Rows are points. The points of each table are mixes of a few directions, plus a little noise. Count the directions of each table, and those that both share. Where both have some left over, give the other angles between the two spaces (their principal angles), to ten degrees, smallest first.

First (7 x 3):
[[  0  29  17]
 [ -5 -16  -3]
 [ -4  35  28]
 [ -3  23  20]
 [ -7 -36 -11]
 [  0 -77 -50]
 [ 18  42   0]]
Second, 5 rows:
[[ 22 -45   0]
 [ -2   4   0]
 [ 19 -37   0]
 [  0   1   0]
 [-38  78   1]]
Directions: first 2, second 1, shared 0; angles 40

First:
[[ 13  49  94 -26]
 [  2   5  22   1]
 [ -4 -17 -10  17]
 [ -7 -31  -7  35]
 [  7  34 -30 -49]
 [  1   5  -4  -6]
 [ -5 -20  -9  21]
 [ -6 -24 -57  10]]
Second, 7 rows:
[[-13  -3 -30  14]
 [ -5 -10 -15  14]
 [ 10 -36  19  16]
 [-14  28 -31  -9]
 [-10  64 -19 -36]
 [  8  25  22 -28]
 [ 24 -67  51  23]]
Directions: first 2, second 2, shared 1; angles 40

First, 6 rows:
[[ -2  35 -34  36 -43   1]
 [ 24 -27  18 -48  36  -8]
 [-33   2   2  42  -6  10]
 [ 43 -58  27 -22  25  -2]
 [-21  15  18  18 -41  13]
 [-12  34 -32 -26  29 -14]]
Second:
[[-30  39 -16  14 -17   2]
 [-10  12   7  -7  -9   2]
 [-18  25 -32  28  -4  -2]
 [ 52 -71  64 -57  20   2]
 [-25  34 -26  24 -11   0]
 [ 31 -39   3  -1  22  -3]]
Directions: first 4, second 2, shared 2

First:
[[  4  16 -19 -21   0  63  -9   2]
 [-46  22 -43  -4  17  -8 -18   7]
 [ 48  -1 -10  11   2  37  18  22]
 [-17 -17  24  15  16 -31  11 -85]
 [ -6  10  -7 -10 -16 -13 -14  65]
 [ 11  -8  25 -27 -21  46  -2 -16]
 [  6   9  62 -21 -25 -19 -28   5]
 [ 41 -12  10  37  21 -12  29 -35]
 [-41 -17 -42  20   6 -63  15  34]]
Second, 9 rows:
[[ -6 -30  11 -16 -25  -7  63  58]
 [ 59   2  -5  39  35 -23 -38   4]
 [ 22 -28   4  20 -40  25  48 -28]
 [ 19  -9  18 -31   3  54 -42 -34]
 [-26  20 -36   0   7  29 -41 -46]
 [-47  22  33 -21  -4 -34  10   5]
 [-41  34 -38  11  22 -37 -17  13]
 [ 28 -25  16  -8  -2  -4  21  45]
 [-10  11  -2   5   0  -6  -6 -20]]
Directions: first 5, second 5, shared 3; angles 40, 50

First (8 x 9):
[[ 14  21 -45  21   6  27 -29  -5 -43]
 [ 15  20 -22  45 -28 -10  19 -20  -6]
 [ -3 -15 -49  20  -2  13 -38 -51 -47]
 [ -3  -1  -5   5  -2  -1  -3  -9  -5]
 [-23  15  50 -27  10 -22  16  32  35]
 [ 51 -18 -25  43 -36   8  40  -9   7]
 [-36 -15  34 -47  26 -10 -20   6  12]
 [-12 -11  62 -57  26  -4  12  55  45]]
Second, 9 rows:
[[-51 -13 -43  -8  11  16  10  23  -2]
 [-18  14 -11   0  57  18  38 -18  17]
 [ 48  13  40   8 -10 -15 -10 -22   2]
 [ 38   1  31   5 -32 -18 -23  -6  -7]
 [ 28  10  25   5   1  -8  -1 -16   3]
 [ 26   1  22   4 -21 -12 -16  -5  -4]
 [-79 -10 -66 -11  46  32  35  22   7]
 [ 47 -14  34   4 -89 -34 -60  16 -25]
 [-39   0 -31  -5  37  20  27   4   8]]
Directions: first 4, second 2, shared 0; angles 70, 80

First, 8 rows:
[[ -4  -4 -10  20  -7   2   4   4  11   9  -8]
 [ 22 -44 -25  -1 -15 -46 -64 -18 -10 -34 -19]
 [-20  45  45 -14  15  44  57   2  25  22  -3]
 [  7 -19 -38   4   3  -9 -25   8 -53  -2  47]
 [-13  32  23  19  -2  16  57  22  55  26 -30]
 [  4 -59 -42  10 -13  -6 -85 -50 -56 -23  15]
 [  0  26  29 -32  16   9  22   5  -1  -2  11]
 [  4  24  17  -6   4 -10  34  28  29   5 -12]]
Second:
[[ -7  11  20 -31  19   5   4   6  33  22  28]
 [  1 -52  13  45 -15 -35  -8 -43 -14 -11  -5]
 [ -5   9 -10 -53  63  -4 -11  46 -21 -15   1]
 [-19  -7 -51  25 -28  22   3  48  18  26 -57]
 [ 17  -9 -45  46 -48 -14 -40 -14  65  11 -17]
 [ 11  22  20   2 -19  11  15 -25 -16  -9  16]
 [ 11  24  30 -67 -27   4  14  19 -18  -1  11]
 [-10   2  22  33  55  10  23 -37 -48 -23  23]]
Directions: first 4, second 6, shared 2; angles 60, 70

First:
[[-99 -27   5 -21 -17 -72 -20 -19   4  31  86]
 [ 39  11  -1  10   7  31  10   5  -1 -14 -36]
 [-33  -9   2  -6  -7 -23  -6  -9   0  11  30]
 [ 74  21  -3  14  10  53  16  12  -2 -24 -66]
 [ -4  -4   1   0  -1  -3   0   2   0   1   2]
 [-49 -13   4 -11  -8 -35 -10  -9   0  16  44]
 [-19  -5   2  -4  -4 -13  -3  -2  -1   7  17]
 [108  30  -5  23  18  78  21  19  -3 -35 -95]
 [ -3   0   0   0   0  -5   0   1   0   1   4]
 [-15  -4   1  -4  -3 -13  -4  -3   0   5  15]]
Second:
[[ 71  46 -10  26  12  68  18 -16 -19 -26 -37]
 [-34  -8  11 -12  -7 -12  -7   0  26  37  15]
 [ -6  -7  -6   0   0 -16  -1  -2 -17 -18  13]
 [  6  -6   3  -3   1   2   0  10   8   3 -15]
 [-81 -44  15 -30 -15 -65 -19  13  31  45  42]
 [ 15  19 -22  19   5  -2   6 -31 -60 -55  34]
 [  2   7   4   0   0  12   1  -2  10  13  -5]
 [-10  19  -5   7  -2   4   1 -27 -16   0  33]
 [ 44 -63  -1 -13  12 -29   0  79   3 -51 -87]
 [-14 -18  19 -17  -5   0  -5  27  52  48 -28]
 [  8  53  -8  20   0  40   8 -51 -21   4  36]]
Directions: first 1, second 3, shared 1

First (8 x 12):
[[  8 -58   8  17   2  29   1   7 -16 -16  18  33]
 [ -7  72 -27  -9   9 -32 -23 -20  -2  15 -58 -33]
 [ -9 -41   8  16 -34  20  10  -2 -15   1  59  12]
 [  5 -76  -3  29  -6  38 -12  -2 -34 -19  15  42]
 [-14 104  -1 -40  -8 -54  18  -3  46  35  -4 -67]
 [  1  18  -9  -4  11  -8  -8  -4   1   3 -28  -6]
 [  5  32   0 -15  22 -13   1   6  17   0 -31  -9]
 [ 12 -51  26   1   5  24  19  22   7 -14  30  29]]
Second, 8 rows:
[[  5  37  27 -32  13 -20  31  24  50   8  13 -24]
 [  6  50  34 -44  17 -26  42  32  64  12  16 -31]
 [ -3 -28 -21  25  -9  16 -25 -19 -38  -7  -9  18]
 [-10 -75 -52  65 -25  43 -63 -47 -99 -17 -26  46]
 [  2  18  12 -15   6 -10  15  12  24   4   6 -11]
 [ -4 -27 -19  24  -9  15 -22 -18 -36  -5  -9  16]
 [ -2  -6  -3   4  -1   4  -5  -3  -7  -1  -2   4]
 [  4  31  24 -27  10 -17  27  19  41   7  10 -19]]
Directions: first 3, second 1, shared 1
